Every row gives one point. To make a cloud, some directions were put in groups of two or more. Within a group, all points are equally far from the middle, so they leave a hole (a ring in 2 directions, a hollow ball in 3). The other directions are filled evenly. Then the cloud was stretched, turned, moved and blurred a little. Count the holes, and give their numbers of directions, smallest first.

Cloud, 14 rows:
[[-26  13]
 [ 43  57]
 [ 11  16]
 [ 23 -60]
 [-33 -10]
 [-48 -17]
 [ -1  22]
 [ 19  37]
 [ 45  25]
 [-51 -51]
 [-18 -17]
 [ 13 -54]
 [  1  24]
 [  5 -14]]
Holes: 0

Cloud (15 x 2):
[[-31  45]
 [ 41 -40]
 [-23  59]
 [ 48  -4]
 [-17  14]
 [ 29 -25]
 [-26  24]
 [ 47 -47]
 [ 49  15]
 [ 37 -17]
 [ -6 -15]
 [ 34  21]
 [-18  56]
 [ 18  -2]
 [ -6 -20]]
Holes: 0

Cloud (19 x 3):
[[-35 -45   1]
 [ 17   9 -17]
 [-24  12 -11]
 [ -9 -60 -12]
 [ 34 -11 -32]
 [  0  -9 -41]
 [-45 -31   1]
 [ -8 -37  34]
 [-41  -7 -17]
 [-28 -39 -28]
 [-38 -42   5]
 [ 29 -13 -38]
 [ 24 -56 -32]
 [-48 -22  -3]
 [-19  17   6]
 [-26   4 -22]
 [-25 -44 -27]
 [  2 -24  38]
 [-24  14  -8]]
Holes: 1 (3)

Cloud (19 x 3):
[[ 21 -34  47]
 [-39   9  18]
 [  1  14   8]
 [-12 -32  -1]
 [  0 -50 -18]
 [-29  26 -36]
 [ 22  -8  16]
 [ 43  12   5]
 [-30  12  47]
 [ -7 -30  40]
 [-23 -24  60]
 [-43 -13  11]
 [  7  20   4]
 [ -3 -25  11]
 [-32  34  42]
 [-24  38 -17]
 [ 10  25 -46]
 [ 34   4 -24]
 [  3  34  25]]
Holes: 0

Cloud:
[[  1  23 -31 -17]
 [-40 -23   3 -32]
 [  8 -35 -31  -5]
 [-45  26  21  -8]
 [-18 -40   0   8]
 [  7  -4  28 -26]
 [ 28 -22 -19  16]
 [-60  13   4 -16]
 [ 15  15  29   1]
 [  0  33 -25 -11]
 [  4 -31 -35 -11]
 [-26 -28   9  15]
 [-48  -1  -7  14]
 [-15 -44  -8   2]
 [ 25   0  20 -18]
 [-50  -1   5 -37]
 [ 35 -15 -14  10]
 [-16 -27 -10  26]
 [  7  21 -18 -31]
 [-33  -4 -22  23]
 [-19 -29  -6  23]
 [-32 -37  -8 -21]
 [-40  12  25   5]
 [ 33   6  14   2]
 [-35   2 -37   5]
 [-31 -13  21  11]
 [-59  -1 -16 -13]
 [-50   1   4  11]
 [ 35 -12 -14  -9]
 [-15  32   5 -38]
 [-41   4  21   9]]
Holes: 2 (2, 2)

Cloud, 32 rows:
[[-27 -10   8  41]
 [ 19   2  14 -54]
 [ 29  31  13  21]
 [-42   6  22  19]
 [ 10  53 -18  -6]
 [ 46 -23  42   4]
 [ 46 -11 -19 -31]
 [ 52 -11   5  17]
 [ 20 -26  57   5]
 [  0 -33 -32  23]
 [-43  33 -23  16]
 [  9  -8 -22  44]
 [  9  25  26 -35]
 [ 25 -60  37 -20]
 [-26 -30 -19 -23]
 [ 18   0 -20  44]
 [-29  45 -30  23]
 [-36  -8 -26 -19]
 [ -8 -53  10 -32]
 [ -3 -19  55   9]
 [ 46 -15 -28  -9]
 [ -7  53 -31   5]
 [ 51  -6   8  20]
 [ 26  -9  12 -56]
 [-38   2  28  18]
 [-20  32 -48  -6]
 [ 29 -56  32 -32]
 [  9   4  22 -51]
 [-10 -53  -1  15]
 [-11  18 -53 -11]
 [  1   7 -18  50]
 [-25 -34  -6 -32]]
Holes: 2 (2, 2)
